Each row is a point. Each copy is the shape, with its points in the same order, turned, moved and blurred by noise. Some copies are also mirrored. Which?

Shape (8 x 2)
179, 177
-144, 47
-109, 192
127, 134
-293, -87
-89, -108
-157, 70
39, 62
Copy 1 (8 x 2)
109, 261
163, -38
267, 60
120, 223
135, -229
54, -101
208, -42
91, 102
Copy 1 is: mirrored
Copy 2 (8 x 2)
-148, -204
-128, 154
-261, 73
-123, -152
-30, 316
30, 135
-141, 136
-71, -42
Copy 2 is: mirrored

Shape (8 x 3)
-190, 33, 174
98, 149, 58
230, 199, 228
123, 82, 246
66, -202, -53
-110, -25, -250
9, 5, 15
75, -82, -231
Copy 1 (8 x 3)
88, 201, 55
83, -96, 180
283, -148, 292
258, -58, 166
35, -137, -180
-257, -54, -41
42, -41, 47
-149, -214, -76
Copy 1 is: mirrored
Copy 2 (8 x 3)
-107, -60, 183
-7, -150, -88
-206, -284, -185
-174, -169, -74
-142, 223, -89
175, 204, 2
-70, 17, -26
71, 212, -163
Copy 2 is: only turned

Shape (9 x 6)
-144, -73, 43, -43, 371, -145
-211, -305, -121, -168, 359, 21
81, 134, 178, 115, -212, 180
117, 88, 260, 213, 38, -54
16, 118, 228, -76, 213, -171
162, 80, 52, -26, -27, 111
7, -23, -57, 0, 226, 304
-86, 90, -136, 85, 51, 120
141, -45, -17, 54, 182, -70
Copy 1 (9 x 6)
187, -125, -135, 213, 44, 139
-4, -36, -237, 347, -189, 150
-158, 167, 281, -108, 210, -117
33, -90, 232, -75, 283, 110
269, -114, 152, 89, 132, -15
8, 194, 190, -69, 51, 53
-50, 280, -65, 98, 90, 184
-36, 130, -105, -111, 31, 36
93, -17, 95, -20, -5, 241
Copy 1 is: mirrored
Copy 2 (9 x 6)
-321, -116, -129, -34, -154, 141
-325, -218, 168, 25, -285, 211
286, 83, 115, 77, 238, -23
82, 99, -156, -55, 255, 96
-106, 76, -202, 118, -47, 52
52, 202, 112, 76, 99, -9
-178, -27, 299, 173, 114, 118
-80, -93, 178, 28, 117, -122
-179, 82, 7, -97, 37, 95
Copy 2 is: mirrored

Shape (13 x 8)
-246, 253, -211, -16, -139, 205, -142, -57
-186, -93, 60, -64, 22, 81, 318, 37
224, -122, 158, -71, -60, -19, -186, 93
268, 0, -229, -146, -185, -25, -96, -75
-186, 49, -214, 33, 140, 173, 219, 219
-207, -201, -77, -62, -10, -139, 113, 166
-76, 93, 69, -297, 44, 93, 178, -6
-90, 11, 153, -183, 190, 269, -204, 151
-212, -83, -22, 152, -124, -19, 153, -177
-60, 128, 37, 152, 174, 231, 251, -97
-190, -42, -131, -38, 146, -37, -149, 75
-21, -182, 175, -76, -90, 48, -11, -219
80, 85, 76, 175, 157, -100, 245, 121
Copy 1 (13 x 8)
-26, 169, -39, -16, 358, -194, -172, -31
101, 77, -55, -16, 22, 119, 108, 252
-191, -88, 121, 192, -219, 12, -190, 40
-38, 168, 70, -42, -163, 88, -328, -153
10, 336, -24, -133, 125, -112, 245, 136
100, 144, -148, 183, -71, 42, 178, -20
-74, 47, -188, -147, 74, 177, -81, 179
-391, -43, 2, 74, 165, -75, 46, 212
330, 10, 86, 86, 142, 45, -22, 46
80, 35, 172, -273, 134, -73, 62, 278
-80, 22, 16, 88, 103, -81, 140, -129
31, -124, 114, 132, 9, 265, -146, 104
86, -40, 52, -184, -203, -151, 96, 164
Copy 1 is: mirrored
Copy 2 (13 x 8)
-386, 102, -192, 11, -2, 262, 84, -49
154, 122, -259, 96, 53, -95, 231, -8
67, 85, 214, -170, 17, -35, -95, 191
-211, -249, 101, -103, -25, -20, 12, 197
-10, 79, -78, 326, 80, 101, 283, -150
117, 31, -142, 226, -36, -131, -69, -74
94, 54, -247, 37, 115, 110, 175, 226
44, 298, 27, 1, 301, 234, -18, 118
-43, 39, -274, -115, -86, -125, 126, -201
79, 104, -128, -93, 94, 137, 446, -154
5, 27, -56, 108, 100, 157, -121, -141
36, 70, -160, -276, 111, -141, 4, 64
288, 16, 58, 4, -160, 78, 286, -93
Copy 2 is: only turned
Copy 3 (13 x 8)
209, 146, 124, -136, 183, -323, -138, 33
36, -344, 124, -61, -185, -67, 21, 120
50, 162, -82, 256, -262, 102, -108, 168
348, 134, 32, 276, 45, 79, -123, 49
-35, -293, -54, 25, 121, -221, -12, 50
-18, -181, 101, 161, -164, -108, 142, -90
128, -238, 175, 48, -136, -126, -288, 105
-50, 12, -156, 49, -247, -314, -284, 184
165, -46, 157, -231, -103, 11, 165, -43
53, -237, -109, -289, 16, 25, -127, 132
24, 3, -88, 82, -119, -237, -31, -152
238, 45, 121, -68, -391, 60, -85, 93
-188, -198, -8, -21, -26, 248, -31, 50
Copy 3 is: only turned

Shape (17 x 11)
-166, 74, -19, 28, -274, 164, 86, 146, -38, 93, 50
185, -163, -159, 51, -48, -74, 64, 266, 39, -34, -62
-284, -123, 35, 142, -203, 0, -245, 147, -88, 100, -61
-66, 238, -99, -396, 209, -129, -38, -153, 126, -44, 103
-290, 101, -101, 64, -97, 172, -68, 65, -160, -30, -233
-72, 171, 99, -361, 271, -183, 148, 21, -181, -61, 36
21, -10, -216, 162, 61, -244, 189, 103, 96, 197, -161
28, 306, -90, -255, 172, -107, 105, -96, -85, 101, 124
202, 256, -4, -370, 158, -66, 45, -205, 71, 39, -97
-176, -17, 45, 40, -214, -52, 119, -113, -70, -215, -34
80, 337, 25, -152, 385, -165, 107, -6, 161, -144, 92
-259, -101, -60, -141, -28, 115, 72, -18, -36, 15, -102
-253, -87, 47, 21, -194, 34, 27, -26, -28, 124, -19
-217, -150, -61, 63, -42, 284, 33, -88, -85, 33, 60
-115, 211, 225, -290, 151, 56, 100, -44, 76, 27, -72
-339, -63, -193, -42, -303, 139, 23, 141, -7, 32, -97
214, -95, -136, 238, -79, -138, 68, 99, -141, -30, -82
Copy 1 (17 x 11)
20, 171, 57, -179, -62, -65, -143, 39, 2, -201, -90
270, -233, -65, 12, -61, -47, -18, 152, 16, -86, -269
-50, 66, -104, -171, 27, -119, -114, -121, 336, -53, -165
103, 76, -152, 252, -126, 226, 40, -219, -275, 205, 104
-200, 31, -129, -122, 43, -54, 31, -162, 34, -280, -119
86, -85, -7, 350, 80, 229, -220, -277, -252, -8, 20
82, -122, -194, 307, -185, -191, -83, 199, 35, -126, -161
-21, 39, 85, 322, -121, 104, -71, -98, -296, 99, 45
212, 27, 53, 367, -123, 79, 188, -234, -275, 35, 91
53, -46, -40, -53, -150, 209, -100, -87, 149, -292, 86
121, 21, -120, 447, 85, 311, 63, 59, -248, 88, 73
40, -37, -164, -100, -35, -78, -115, -183, -66, -173, 74
36, 84, -58, -99, -82, -129, -168, -103, 158, -144, 48
-58, -78, -38, -233, 22, -125, -80, -30, 14, -108, 195
166, 177, -49, 230, 136, 74, -26, -242, -190, -111, 145
-20, 94, -181, -292, -147, -96, -145, -98, 5, -227, -149
75, -298, 87, 103, -118, -23, 8, 176, 163, -156, -203
Copy 1 is: only turned
Copy 2 (17 x 11)
-212, -52, -15, 29, 108, 223, -132, 58, -131, 91, 91
-189, -171, -280, 38, 133, -6, 1, -152, 103, -214, 176
-177, -45, -90, 52, -107, 283, -146, -74, 150, 93, -162
339, 122, 260, 40, 84, -157, -46, 1, 85, -156, 225
-86, 168, -124, -239, 27, 227, -173, 37, 16, 75, -49
30, 281, 218, 19, 83, -317, 77, -33, -27, -205, 38
-173, -63, -225, 9, 154, -91, 135, 94, 335, 35, 246
126, 154, 205, 7, 96, -221, 59, -51, -25, 33, 293
344, 171, -24, 101, 131, -310, -52, 6, -59, -55, 258
-128, -90, -34, -105, -125, -54, -217, 214, -53, -86, -16
280, 58, 115, -43, 79, -208, 320, 74, -12, -243, 217
-49, 33, 14, -69, 202, 21, -249, 59, 77, -25, -84
-142, -66, -4, 65, 43, 86, -197, 100, 61, 126, -84
-65, -188, 21, -181, 186, 71, -213, -17, -23, 126, -140
202, 206, 89, 112, 180, -105, 25, 147, -124, -60, -50
-216, -5, -30, -57, 142, 305, -344, 94, 83, -1, 49
-237, -169, -339, -91, -55, -133, 22, -122, 77, -28, 175
Copy 2 is: only turned
Copy 3 (17 x 11)
290, -47, -53, -138, 33, 99, -214, 45, -37, -5, -51
-138, -33, 54, -96, -289, 79, -151, 39, 42, 156, -185
194, 14, 120, -54, 147, 123, -67, -92, 216, 197, 73
-22, 117, -208, 167, -45, 68, 262, 356, -227, -118, 120
138, -11, 4, -123, 68, -157, -125, 53, 152, 30, 231
-71, -61, 24, 278, 107, -84, 103, 491, -106, -132, -43
-169, 72, 270, -37, -170, 51, -170, -39, -209, -114, -34
25, 77, -66, 132, 34, -63, 112, 403, -350, -109, -71
-58, 190, -143, 328, -162, -78, 21, 357, -318, 26, 156
326, -101, 61, 123, -149, -34, -16, 65, 136, -94, 47
-237, -151, -212, 255, -32, -92, 182, 209, -337, -135, 11
115, 153, -62, 31, 24, 32, -96, 176, 217, -123, 72
279, 131, 98, 16, 97, 144, -113, -36, 108, -67, 11
267, 168, -104, 22, 114, -53, -38, -92, 165, -118, -81
18, -23, -156, 342, 147, 27, -69, 273, -101, -81, 137
255, 58, -24, -254, -3, 185, -227, 93, 212, -44, 109
30, -13, 235, -65, -283, -122, -108, -15, -7, 156, -163
Copy 3 is: only turned
Copy 4 (17 x 11)
-38, 83, -168, -16, -105, 15, -118, -168, -191, 61, -68
49, 90, -148, -69, -32, 169, 215, 48, 222, 23, -167
16, 59, -178, -206, 119, 68, -78, 128, -224, 340, -35
-372, -89, 296, 140, 2, 51, -87, 264, 58, -96, 92
-148, 223, 26, -269, -45, -57, -69, -148, -172, 253, 10
-410, -169, 145, -153, 129, 62, -12, 84, 77, -257, 222
-272, 78, -266, 78, 31, -100, 241, 36, 217, 155, -140
-423, -48, 110, 30, 69, -37, -159, 124, 147, -235, -43
-312, -46, 324, 98, 17, -150, 50, 230, 94, -310, -88
-22, 42, 17, 51, 236, -66, 21, -198, -98, 101, 121
-372, -307, 211, 48, -58, -21, -5, 105, 310, -91, 44
-144, 203, -13, -52, -24, -33, 12, 14, -166, 18, 179
-28, 60, -176, -21, 57, -67, -65, 54, -237, 133, 113
-1, 234, -96, -68, -110, -51, -190, 44, -1, 100, 213
-254, -186, 238, -50, -96, -154, -25, 100, -76, -133, 147
-130, 261, -148, -23, -74, 133, -13, -90, -290, 201, 16
76, 133, -157, -86, 179, -61, 32, -68, 290, 60, -169
Copy 4 is: mirrored

Shape (15 x 12)
94, -62, -311, 227, 13, 217, 207, 48, 375, 68, 117, -140
-42, 81, 142, -13, -10, 122, 19, -59, -107, 175, 273, -114
17, 75, -35, -206, -49, -113, 56, 241, 26, -4, 190, 94
-20, -101, -280, -102, 99, 99, -32, 175, 296, -51, 269, -50
66, 144, 46, 17, 287, -15, 46, -62, 283, -33, 117, -252
-141, 1, 296, 176, 119, -35, -81, -223, 21, 79, -127, -23
-52, 85, -76, -129, 144, 154, -14, -118, 206, -335, 61, -198
-30, 63, 52, -206, -164, -364, 90, -93, -109, -130, 188, -256
60, 16, -37, -120, -82, -116, -58, -188, 238, -27, 219, -158
51, 187, -209, 109, 63, 64, -82, 46, -139, -149, -25, 153
-5, 104, -468, 26, 210, 53, -22, -124, -79, 84, -308, 3
41, -133, -192, -189, 127, 36, 96, 79, -57, 46, -94, -361
78, 106, -137, -211, -105, 103, -53, 256, 164, 108, -64, 29
191, 36, 197, 60, 71, -33, -59, -184, -126, -49, 73, 142
60, 31, 197, 300, -56, -212, -256, -231, -80, 150, -37, -223
Copy 1 (15 x 12)
284, -79, -197, 129, 48, 34, -191, 230, -142, -75, 135, 372
-85, 14, 163, 66, -212, 103, -183, 51, 119, -116, 154, -25
27, 3, 265, 317, 56, -51, 46, -51, 50, -212, -116, 31
138, -256, 63, 366, 86, 129, -56, 114, -175, -21, 52, 138
253, -134, -86, 75, 4, 143, 28, -135, 138, -150, 233, 128
-114, 32, -124, -252, 9, 130, -123, -109, 317, 36, 72, -75
107, -135, -89, 92, -55, 106, 254, -177, -87, 114, 201, 118
-16, 312, -35, 308, -56, 85, 142, -146, -35, -220, 43, -227
208, 43, -108, 326, -98, 193, -23, -17, 66, 33, 22, -90
-61, 87, 164, -25, 147, 10, 239, 196, 146, 77, 98, 177
31, 61, 1, -226, 179, 283, 293, 299, -62, -61, -63, 237
87, -85, -37, -37, -5, 105, 141, 110, -269, -289, 29, -77
77, -148, 111, 111, -85, -55, 102, 169, 19, -133, -264, 187
94, 189, 194, -40, 22, -5, 0, 1, 260, 96, 129, -80
-47, 157, -292, -82, -51, 157, -63, 154, 418, -29, 137, -283
Copy 1 is: only turned
Copy 2 (15 x 12)
164, 53, 169, 9, -188, 285, 41, -207, -404, 116, -5, -74
121, -174, -132, 185, 94, 43, -31, 171, -47, 40, -186, -147
112, -55, 271, 84, -5, -152, 20, 135, -2, -179, -33, -17
147, 166, 291, 116, 5, -12, -17, 69, -331, -1, 154, -149
75, 112, 201, -20, 21, 170, 10, 14, 36, 361, -33, -223
40, 41, -278, 127, -134, 120, -16, -29, 317, 110, -3, -184
-77, 32, 111, -84, 70, -25, 179, 54, -107, 241, 249, -249
258, 23, -5, -182, 240, -255, 228, 66, 142, -46, -164, -142
131, 184, 16, -160, 187, 91, 55, 84, -54, -23, 10, -117
-180, -78, 80, 169, 13, -180, 0, -180, 24, 15, 113, 100
156, -134, 9, 89, -78, -88, -66, -318, 34, 228, 384, 261
343, -131, 47, -120, -101, -211, -35, 16, -149, 272, 101, -77
81, -176, 262, -58, -115, -8, -200, 80, -103, -163, 147, -29
-163, 101, -163, 106, -23, -35, 28, 141, 170, 65, -122, 102
80, 134, -361, -51, 59, 17, -232, -160, 262, 68, -202, -110
Copy 2 is: only turned

Shape (15 x 12)
-16, -199, -10, -148, 147, -93, -4, 201, 198, -145, -113, 176
-12, -242, 32, 207, -194, -173, -158, -48, -120, -26, -120, 196
57, 142, 64, -11, -291, 0, -92, 22, 213, -104, 181, 115
95, 137, -16, -45, 109, 99, -120, 204, 111, 260, 30, 108
-44, 162, -204, 140, 6, -254, -56, -104, -193, 253, 137, -235
-161, -212, 126, -38, -235, -184, 267, 39, 93, 3, -187, 94
-153, 46, 97, 180, -254, -275, -101, 15, 170, -153, 274, -272
77, 122, 197, 232, -58, -155, 85, 144, -59, 269, 44, 6
-108, -5, 93, -183, -68, -281, 128, -95, 268, 74, 280, 48
-213, -259, 166, -118, -168, 55, 97, -189, 108, 217, 113, -218
108, 89, -87, 118, 167, -96, -125, -186, -118, -54, 25, -249
-185, 4, 62, -50, 60, -253, -28, -38, 134, -109, -44, -284
24, -178, 49, -130, -11, 126, 17, 153, 27, -158, 55, -18
-163, 178, 30, 173, 181, 122, 196, 13, 53, 77, 131, -116
13, -132, -99, 134, -11, -286, 255, -74, 161, 231, -64, -19
Copy 1 (15 x 12)
-195, -56, -70, -59, -11, 89, 185, 247, -91, 190, 203, -41
150, -282, 138, 13, 208, 162, 182, -40, 133, 3, 109, 16
10, 2, 275, -139, -267, 41, 84, -15, -20, 11, -65, 240
-70, 283, 71, 88, -65, 75, 60, 119, -165, -182, 5, -66
153, -21, -235, 163, 93, 74, -113, -216, -154, -276, -117, 247
-27, -106, -139, -119, -109, 160, 254, -208, 215, 197, 224, -3
18, -377, 33, -8, -309, 293, -105, -181, -101, -59, -75, 341
-34, 7, -27, -66, -54, 182, 46, -222, 12, -389, 48, -68
-165, 122, -120, -151, -160, 299, -63, -38, 80, 65, 68, 367
3, 35, -153, 184, -237, 211, -190, -140, 380, 142, -15, 78
-62, -201, -100, 197, 84, -141, -176, -7, -85, -201, -65, 217
-237, -258, -221, 149, -135, 124, -16, -87, -76, 70, -15, 225
-55, -90, -57, -61, -175, -18, 1, 187, 31, 139, -55, -90
-142, 66, -77, 17, -164, -43, -303, -217, -190, -92, 84, -30
56, 7, -266, -1, -40, 117, 48, -143, 93, -121, 377, 182
Copy 1 is: mirrored
Copy 2 (15 x 12)
-24, 5, -18, 14, 4, 381, 24, 151, 20, -74, -243, 74
75, -5, -76, -193, 138, -35, -247, 204, 199, 95, -161, -186
-163, -168, -60, 50, 118, 18, 89, -70, 135, 335, -55, 11
-101, -41, -88, 162, -65, 266, -258, -129, 63, 82, 149, 127
-122, 84, -32, -42, 106, -198, -153, -232, 109, -241, 289, -171
167, -4, 33, -159, 5, 199, 139, 43, 446, -10, -187, -101
-104, -23, -320, -85, 243, -180, 324, -77, 123, 55, 55, -125
50, -95, -207, -111, 6, -32, -194, -175, 349, -34, 129, 146
-10, 59, 62, 135, 314, 85, 230, -223, 238, 1, -80, 92
327, 183, 59, 76, 129, 73, 238, -2, 240, 109, 237, -98
-65, 94, 4, -112, -48, -221, -69, -51, -174, -138, 135, -6
-28, 222, -141, -39, -33, -15, 271, -47, 39, -149, -40, -56
12, -97, 19, 44, -43, 182, 115, 262, 52, 39, 52, 71
181, -189, -92, 161, -154, -35, 52, -235, 30, -155, 139, 29
166, 15, 64, -263, 148, 182, -21, -262, 215, -183, -7, -85
Copy 2 is: mirrored
Copy 3 (15 x 12)
133, 90, 179, -29, 76, 250, -207, -35, 9, -3, 19, 259
358, 65, -93, 303, 3, 172, -36, -7, -19, -171, 225, -134
307, 32, 140, 85, -132, -250, 82, -165, -21, 41, 43, 63
98, -218, 57, 75, -67, -114, 1, 235, -68, 147, 129, 246
-82, -120, -233, 28, 43, -96, 120, 96, -385, 90, 205, -251
20, 86, 94, 26, 139, 47, -161, -187, 218, -205, 230, -95
87, -15, 80, 158, 142, -186, 167, -430, -275, 38, -25, -152
25, -191, -137, 160, 96, -190, 91, -40, -66, -91, 368, 135
122, 56, -11, -125, 169, -278, -208, -207, -20, 184, 63, -53
82, -52, 89, -20, 392, -129, 97, -1, 228, 61, 39, -275
99, -129, -264, -94, 55, 116, 273, 26, -291, -6, -19, -53
-6, -146, 12, -82, 203, 98, 7, -250, -168, -40, -115, -87
168, 142, 203, -26, 156, 61, 110, 55, 7, -80, 17, 143
-209, -11, -189, 57, 110, -163, 185, 42, 16, -2, -69, 156
-112, 18, -178, -32, 106, 82, -91, -159, 67, 154, 332, -96
Copy 3 is: mirrored
